Every row gives one point. The window is the flat piece filled in between its corners: a triangle in 3 columns, a solid with four corners in 4, and so on. A path goes straight from each point to the next, and from the last back to the first. After which points does the path pass through the window?

Window:
[[ 2.1 -0.3 -0.4]
 [-4.1  1.5 -4.4]
 [ 0.2 -1.4  0.1]]
Path:
(1): [-2.6  2.2 -1.5]
(2): [-2.6  1.2 -1.8]
(3): [-0.5  0.1 -5.2]
(4): [-1.2 -1.2 -3.6]
(5): [-5.3  4.8 -3.4]
(6): [-1.0  3.4 -0.8]
(7): [ 0.5 -4.4 -1.6]
(8): [-0.5 -0.6 -5.1]
Through the window after points: 2, 4, 6

Window (4 x 4):
[[ 4.3 -2.5 -1.5  0.3]
 [-0.4 -1.1  0.1  2.2]
 [ 3.2  0.2 -2.4 -0.4]
 [-3.6 -3.1  4.6 -3.9]]
Path:
(1): [ 3.9 -1.3 -0.2  0.7]
(2): [ 2.4 -2.2  4.9 -0.8]
(3): [-2.1 -1.7  0.3  0.3]
(4): [-4.0 -4.3 -0.1 -2.2]
(5): [-2.4 -2.2  5.4 -3.8]
(6): [ 0.1  0.4  5.7 -2.1]
(7): [-1.5 -3.6 -1.5 -2.1]
(8): [-0.7 -3.5 -3.0 -2.6]
(9): [-0.4 -0.6  4.8 -1.0]
(10): [4.9 1.3 0.0 1.0]
(11): [ 0.6 -2.8 -4.2 -1.9]
(12): [ 3.5 -3.6 -2.4 -0.2]
Through the window after points: 2, 4, 6, 8, 10, 12

Window:
[[-3.3  3.3 -1.5  1.5 -0.4 -2.1]
 [-2.8 -5.4  3.8  0.7  3.4 -1.0]
 [ 6.1  7.1  2.4 -2.3  0.7  2.6]
 [ 2.1  1.3 -0.2 -3.1  1.2  3.0]
 [ 1.0  1.4 -2.9  0.8 -4.0 -2.2]
 [-1.1 -2.6  1.7  2.5  1.6  2.5]]
Path:
(1): [ 0.0 -2.9 -0.2  0.8  4.1  0.2]
(2): [ 0.7 -2.9 -0.3  2.8  4.3 -2.4]
(3): [-3.0  1.9  2.3  0.1 -1.6  1.4]
(4): [-0.3 -0.7  2.9 -5.4 -0.9  2.6]
(5): [ 4.3  4.7 -0.6  3.4  3.6  0.0]
(6): [-0.3 -1.8 -1.3  2.8  3.3  0.2]
(7): [ 0.0  0.0  4.4 -5.6 -1.1  1.2]
(8): [-3.1 -1.2  5.2 -0.6 -1.3  0.5]
Through the window after points: 4, 6, 8

Window (8 x 8):
[[ 0.8 -0.5  2.6  3.6  2.3  1.1 -2.6  2.0]
 [ 0.8  0.7  0.0  0.5 -0.1  4.1  2.1  2.1]
 [ 0.1 -3.4 -0.4  6.7 -0.5 -0.4  2.3  2.3]
 [ 5.1  4.6 -0.8 -1.0 -4.3 -1.4 -7.0 -4.8]
 [ 2.4 -2.3  1.0 -1.5  2.1 -0.7  3.0  4.7]
 [ 2.9  1.9 -1.0 -2.1 -0.9 -0.5 -4.8 -9.2]
 [ 1.9  5.0 -5.3 -4.6  2.1 -1.2 -3.3 -2.4]
 [ 0.7  2.3  3.0  3.0  1.1 -1.3  2.9  1.6]]
Path:
(1): [ 4.3  2.1 -1.9  2.9  2.3 -0.3 -0.6  2.0]
(2): [4.5 3.1 0.7 5.0 2.2 2.6 3.2 2.5]
(3): [-0.8 -2.2  1.2  1.2 -0.2 -2.0  0.6  3.2]
(4): [-3.3 -4.6  0.9 -0.7 -1.3 -3.7 -2.1 -3.3]
(5): [ 4.8  3.0 -1.5  1.8 -0.8  1.5  0.0 -0.5]
(6): [ 6.0  1.6 -1.2  1.6  3.1  2.1  1.6  1.0]
(7): [-1.2 -0.2  0.4  1.0 -1.9  1.4 -0.4 -0.1]
(8): [-0.4 -0.3 -1.4  0.9 -0.5 -0.8 -0.1 -1.0]
Through the window after points: 6, 8

Window (8 x 8):
[[ 0.3  0.1  0.5 -0.4 -1.3 -3.9  1.9 -0.7]
 [ 2.8  0.7 -2.8  2.3  3.1  0.9  1.6  3.2]
 [ 1.7  1.1 -0.6  0.2 -3.1 -2.7 -4.4 -2.4]
 [ 4.7 -5.5  3.3  2.6  1.9 -5.2 -6.0 -4.1]
 [-0.1 -6.8 -2.2 -2.6  5.6  1.6  2.3  1.8]
 [ 2.5 -0.8 -1.2  0.4 -3.2  0.4  2.6 -0.5]
 [ 1.4  2.9  2.3 -0.2 -2.6 -0.9 -0.5 -4.6]
 [ 2.0  1.6  1.8 -3.1 -2.1  3.9 -0.7  6.6]]
Path:
(1): [ 0.1 -1.1  0.4  1.1 -0.8  1.2  0.1  1.2]
(2): [ 5.8  2.8 -0.4 -3.0 -1.8  0.2  1.0  1.5]
(3): [ 6.0 -5.0  1.8 -4.6  2.2 -1.5 -4.4 -4.9]
(4): [ 0.8 -3.8  0.1  3.2  2.3 -2.1 -0.6  0.7]
(5): [-4.8 -0.1  3.0  1.5 -2.0 -2.9  2.2 -0.2]
(6): [ 2.9 -0.5 -1.1 -0.7  0.3 -1.7  1.0  0.0]
(7): [ 5.6  1.2 -3.8 -3.4 -0.3 -2.0  3.8 -3.0]
(8): [-0.1 -0.8  1.3  1.4 -2.0 -0.8 -4.2  0.8]
(9): [-2.6 -3.9  3.3  0.2  1.9  3.6 -2.6  1.1]
(10): [ 5.5  1.7 -1.2 -0.8 -1.4 -3.1  2.7  0.9]
(11): [ 2.7 -2.3 -0.3 -7.5  2.4 -3.0  1.5 -0.8]
(12): [ 0.4 -2.6 -0.4  1.1  0.9  1.7  0.5  2.1]
Through the window after points: 1, 3, 5, 7, 11

Window (9 x 9):
[[ 2.2 -0.8  5.5 -0.2 -3.1  0.8  1.0 -1.5  2.3]
 [ 0.8  1.5 -1.4  1.6 -5.8 -2.3 -1.4  2.1  4.5]
 [ 2.8  0.9  0.8  3.5 -5.0  5.1 -0.3 -2.5  0.3]
 [-3.9 -2.8  1.2 -3.8 -3.2 -2.2  5.3  0.6  0.0]
 [-3.0 -1.0  1.5  1.1  4.6 -1.3  2.8 -4.4  1.4]
 [-1.3 -4.0  0.7 -2.8  7.0 -4.1 -1.7 -1.0  0.4]
 [-3.3  3.7  0.5  2.3 -3.5 -2.1 -4.4 -3.5 -0.2]
 [-2.4  3.1  1.0  3.5  1.0  1.5  0.3  2.9  0.5]
 [ 0.0  2.7 -1.2 -1.4  5.1 -5.9 -0.8 -0.3 -0.4]]
Path:
(1): [ 0.8 -0.3  1.9  2.8  0.7 -1.4  0.5 -1.5 -0.8]
(2): [-0.9  0.3  0.1 -0.6 -2.3  2.2  1.5  0.0  3.0]
(3): [-1.1  0.6  2.5 -2.0 -6.9  6.9 -0.7 -0.1  6.0]
(4): [ 2.3  0.7  1.4  4.0 -0.4 -3.3 -0.1 -2.7 -2.3]
(5): [ 0.9 -3.3  2.3  5.3  3.0 -3.8  2.1 -3.1  1.5]
(6): [-4.8  3.2  0.3 -2.0  2.2  1.6  1.0 -1.0  0.7]
(7): [-3.9  0.1  1.8 -2.9  0.7 -1.3 -1.4  0.6  2.7]
(8): [ 2.9 -1.8 -0.9  2.3 -0.1 -5.6  2.2 -0.6  0.0]
Through the window after points: 3, 5

Window:
[[ -4.4   0.6  -0.1  -1.0  -1.7   1.3  -1.6   0.1  -2.1  -0.1  -0.8]
 [ -1.8   3.2  -0.2  -1.9   0.8   1.1   1.2   0.3   0.5  -0.7   5.4]
 [  3.0   2.0  -2.3  -4.9  -3.4  -3.2  -5.6   2.1   3.4   4.3   5.8]
 [  7.8  -6.9  -5.9  -3.7  -1.1   6.0  -0.7 -14.0   0.9  -5.5  -1.0]
 [ -1.3   1.8   4.4  -2.0  -1.5  -2.2   3.3  -0.8  -1.3   1.3  -0.4]
 [  3.1   0.7   3.4  -2.4   2.2   0.0  -2.2   2.8  -0.5  -1.3  -2.5]
 [ -1.8  -4.5   3.2  -1.6   3.4  -1.8  -0.4  -0.4   0.9  -1.6  -1.1]
 [ -1.3   1.1   0.0   1.4   1.8  -0.4   3.3   2.0  -1.0   4.4  -0.2]
 [ -1.7   0.0   4.5  -0.4  -1.1   3.3   1.2   1.7   0.8   3.9   2.3]
 [ -2.3   3.5   3.5   0.2   2.4  -0.6  -2.4  -1.7   0.3   3.6   1.6]
 [ -0.2  -0.3   1.9   2.2  -0.6  -1.3  -1.8   0.3   4.7  -4.5  -3.1]]
Path:
(1): [-3.4  2.1 -2.2 -5.1 -1.8  1.1  3.0 -0.2  4.3  2.0  0.6]
(2): [-0.6  0.3  0.8 -2.7  0.8  1.0 -1.6 -1.9  3.3 -0.4 -1.1]
(3): [ 2.2 -0.9  0.4  0.6  0.7 -0.6 -0.4 -3.1 -2.6 -1.3  1.7]
(4): [ 0.1 -3.7  2.1  3.0 -3.2  1.7 -0.6 -0.5 -3.0  1.4  3.3]
(5): [-3.4  4.8  0.7 -4.7  4.4  0.3  1.7 -1.3  2.8 -1.4 -3.6]
(6): [-1.9  3.1  1.4 -1.5  1.3  1.2  0.9 -1.5  5.0 -0.6 -2.0]
(7): [-0.2 -4.1  1.9  0.7 -1.0 -1.4 -2.6  1.7 -2.8 -1.0  0.7]
(8): [-3.3 -3.4  5.8  5.5 -4.5  1.3 -2.2 -0.1 -1.4  2.8  4.3]
(9): [ 0.2  0.9  2.0 -2.9  0.7  2.4  1.2  0.6  1.5  1.7  0.3]
(10): [-0.4  2.2 -0.1 -3.4  1.2  2.3 -0.9 -2.9  3.8  1.5 -1.2]
(11): [-0.1 -0.9  3.1  2.5 -2.8 -2.0  1.6  2.3 -4.2  0.6  3.7]
(12): [ 3.2 -1.1  2.7  2.6  2.7 -2.2 -3.6  0.7 -3.1  1.5  2.6]
Through the window after points: 6, 8, 12

Window, 11 rows:
[[ 4.8  2.0 -3.1 -4.1 -1.1  3.6  1.4 -2.4  7.6 -2.5  3.6]
 [ 2.5 -0.2  4.4  0.0 -1.8  3.8 -2.3 -0.4 -0.1 -4.1 -0.1]
 [ 2.4 -2.4 -1.6 -1.8  2.1  1.8 -3.4 -1.0 -3.3 -3.5 -1.4]
 [ 2.8  0.3  4.9  2.6  0.8  1.6 -2.2  0.2  0.1  2.3  4.8]
 [ 1.6 -0.4  0.7  1.9 -5.7  0.5  4.0 -0.6  1.1 -1.1  3.1]
 [-3.7  0.2 -3.9 -6.5  3.5  0.2  1.3 -1.2 -5.0 -4.1 -1.7]
 [-0.3 -4.8  2.3 -3.8 -4.3 -0.3 -1.6  3.6 -2.6 -2.5  0.1]
 [-3.9  0.5 -2.1  2.5  2.6  1.1 -5.6 -2.2  4.0  5.2  0.3]
 [-2.5  4.6 -1.5  2.9  1.7 -5.8 -2.0  1.1  0.3 -1.3  3.5]
 [ 0.4  2.5 -3.1 -3.6 -0.9 -3.6 -2.6 -5.7  2.6 -0.6 -3.5]
 [-0.6  0.5 -0.6  0.1  0.8 -3.2  1.3  5.9  3.1  0.9  0.3]]
Path:
(1): [ 0.9  5.3  0.1 -1.7 -3.4  0.2 -4.8  2.3  1.7  1.3 -0.2]
(2): [-2.5  0.7 -3.0 -0.5 -1.6  0.8 -1.8  2.0 -1.4 -0.4  1.2]
(3): [ 4.7 -0.4  5.3 -0.2  5.0 -2.7  3.1 -1.5  4.5 -2.9  2.0]
(4): [-0.4 -4.0 -2.2 -2.0  0.2 -1.6 -0.1 -8.7  0.2 -1.6 -2.7]
(5): [ 1.1  8.2 -1.5 -2.8 -1.3 -2.9 -4.1  3.1  3.7  0.6 -0.3]
(6): [ 0.6  2.4 -2.1 -1.9 -2.7  1.1 -3.3 -0.4  0.8  2.3 -0.2]
(7): [ 2.0 -1.4 -0.6  2.0  6.5 -0.7  1.6 -3.3  2.6 -6.8  3.0]
(8): [ 0.0 -1.8  0.9 -0.7  1.6 -2.2  2.7  1.3 -0.1 -3.1  1.8]
(9): [-0.2  2.6 -1.5  1.1 -2.2 -1.2 -1.2  3.1  3.4  2.4  0.5]
(10): [ 0.0 -0.3  0.5 -2.0 -3.1  0.5 -2.9  1.1 -1.4 -0.3  0.0]
(11): [ 1.2 -4.3  0.8 -2.7 -1.1 -1.8  2.7 -0.1  2.4 -3.9  1.4]
(12): [ 1.0 -3.3  2.7  2.2  0.7 -0.3  0.9 -1.1  0.5 -2.7  3.1]
(13): [ 2.9  3.3 -3.2 -4.6 -2.2  3.6 -4.2  0.1 -1.4 -1.0 -2.8]
(14): [-0.1  2.4 -0.6  0.4 -1.7 -0.4 -1.6  1.8  0.2  1.2  1.0]
(15): [-2.3 -0.3  0.2  0.2  3.5 -4.0 -0.6 -4.7  4.0 -3.0  3.7]
(16): [ 0.8 -4.5  0.9  2.2  1.8 -0.7  1.5 -3.8  2.1 -0.7  1.9]
Through the window after points: 4, 8, 10, 12

Window, 12 rows:
[[ 0.6 -2.8  1.7 -1.1  4.0 -1.8 -1.7  1.4  2.8 -0.1  1.7 -4.0]
 [-0.3 -3.8  1.9  2.9 -1.3 -2.3  1.5 -2.3  0.7  3.8  3.6  1.8]
 [ 6.2 -2.5 -2.8 -0.9 -4.0 -3.7  3.7  0.7  2.4 -1.8 -0.7  0.2]
 [ 1.6  0.5  2.3 -6.7  6.4  1.4 -0.8  2.2 -1.7 -0.3  1.3 -1.9]
 [ 1.1 -3.4  3.3  3.4  3.9  3.7  4.8 -3.9 -0.9  2.0 -6.1  0.3]
 [ 0.3 -2.6 -1.7 -2.4  5.9 -3.8  3.9  1.0  1.0 -0.1 -1.2 -2.9]
 [-3.1  3.5  3.1  1.7 -3.8 -5.1 -1.1  5.1  1.5  0.2 -0.2 -2.0]
 [-1.5  2.8 -3.3  7.6  8.3 -5.5 -4.2 -0.9 -2.4 -1.6  2.0 -5.3]
 [ 4.8  0.0 -1.0 -0.6  3.0 -4.3  3.0  0.9  4.7  0.9  1.9 -0.9]
 [ 1.0 -1.2 -2.0  0.5 -0.9 -2.0 -0.8 -2.6  3.8  4.9  0.2  0.2]
 [-1.4  1.4  1.2  1.5 -3.0  1.0  3.5 -2.7  0.2 -4.7  2.3 -1.0]
 [-1.2 -1.3  1.4  0.6 -1.1  5.9  5.8  1.7 -1.4 -1.7  2.7 -1.8]]
Path:
(1): [ 0.6  0.2  2.2  2.3 -0.6  0.2  2.3 -1.4  0.2  1.1 -0.6 -4.2]
(2): [ 2.2 -2.0  1.2 -1.1  1.7 -0.1  5.1 -0.7  0.0 -0.3  2.1 -4.0]
(3): [ 0.1  0.2 -1.8  1.1  4.1  0.3 -2.2  0.2  1.5  0.1 -0.8  3.4]
(4): [-1.1 -2.2 -3.5  2.0  2.6 -2.5  4.4 -1.2  1.8 -1.2  0.5  5.0]
(5): [ 3.6  2.0  2.6  0.4 -1.1 -1.6 -1.3  0.7 -0.8  1.0 -0.4 -7.9]
(6): [ 2.8  1.7  4.2  0.6 -0.2 -1.8  1.7 -1.2  0.2  3.7  2.5 -4.3]
(7): [-0.7 -1.3 -1.6  1.8 -1.0 -1.4 -0.1  0.7  2.3 -0.6 -0.5  1.1]
(8): [-3.3 -1.9 -1.4 -2.4  2.5  0.6  0.2  2.4  0.1 -3.8  3.1  3.6]
Through the window after points: none

Window:
[[-0.6  0.1  0.4 -0.9  0.5 -0.6  0.7  0.0  3.4 -8.4  2.0 -4.3  1.9  1.6]
 [-2.2 -1.1 -2.8 -2.1 -1.1 -1.4  0.6 -2.8  2.7 -0.2  1.3  2.7 -1.7 -4.2]
 [-9.7 -1.4  0.1  3.3  8.6  7.7  7.1  3.0 -1.4 -6.0  1.9  1.0 -1.4  7.1]
 [-0.2  1.8 -0.4 -0.6  1.8  2.6  0.3  2.2 -1.3  1.8  6.6  1.2  6.8  0.3]
 [-0.6 -0.1  2.4 -5.8  4.0 -1.0 -0.5  4.6  0.0  3.3  2.8  0.3  5.6 -4.7]
 [-1.9 -2.5 -0.7 -1.5 -2.5  0.5 -1.3  4.4  0.0  1.7  2.8 -3.3 -1.9 -1.4]
 [ 0.8 -3.2 -4.9  1.8  1.5 -5.5  2.7 -0.5  1.7 -2.7 -1.4  2.6 -2.0  1.5]
 [ 0.2 -4.2  3.5  0.0 -0.9  0.6  2.7  2.4 -2.4  3.4  1.9  3.2  2.4 -3.3]
 [ 2.6 -2.5 -0.4 -2.1  2.8  1.0 -2.3 -1.4  1.9  0.3  1.3 -3.6  1.8 -1.6]
 [ 0.2  3.1  3.0  0.6  0.0  1.2 -3.3  1.6 -0.2 -0.3  0.0  1.7 -2.1  0.0]
 [-0.5  0.8  0.7 -1.2 -4.3  5.2  0.1  4.5 -2.9  0.4 -7.0  0.7 -1.6  0.1]
 [-1.6  1.3  0.8  0.9 -0.9 -3.0 -1.3 -1.2  2.0  5.0  1.8 -3.5  3.0 -3.6]
 [-1.6 -1.1  1.5 -1.8 -0.4 -0.9 -6.7  0.5 -3.5  1.9  0.6 -1.9  5.0 -3.7]
 [-1.0 -6.9 -1.2 -8.5  0.5 -6.8  1.9 -4.3  3.2 -0.2 -2.3  2.1 -2.2  4.0]]
Path:
(1): [-3.3 -3.9 -0.3 -0.4  2.3  0.0 -1.3  1.5  3.6 -0.3  0.1  0.7  0.3  2.0]
(2): [-2.9 -5.3  1.0 -0.8  0.7 -0.2 -2.0  2.3  3.9  1.4  0.8  1.1  2.0 -0.6]
(3): [-0.9  2.2 -0.7 -0.9  1.0  0.2  4.2 -1.0 -3.4 -3.5 -0.1 -0.8 -2.3 -0.1]
(4): [ 0.9 -0.8 -2.1 -1.7 -0.9 -3.3  4.2 -2.6 -3.1 -1.0  1.8  0.6 -1.4 -0.4]
(5): [-1.1 -3.4 -2.0  1.5  2.1 -1.8 -1.0  2.2  4.0 -0.9 -1.5  2.2  0.5 -0.1]
(6): [-0.9 -1.9 -0.5  0.3  0.7  0.4  0.4  2.6  1.1 -1.0 -0.3  0.5  2.4  1.4]
(7): [-0.1 -0.2  2.0 -5.1 -0.1 -0.8 -0.4 -1.9 -3.7  1.5  3.0 -2.8 -3.7 -3.4]
(8): [-2.0 -0.5 -0.2 -2.6  0.9  0.0  4.2 -0.2 -2.3 -1.0  0.5 -0.2 -0.9  1.0]
Through the window after points: 4, 8
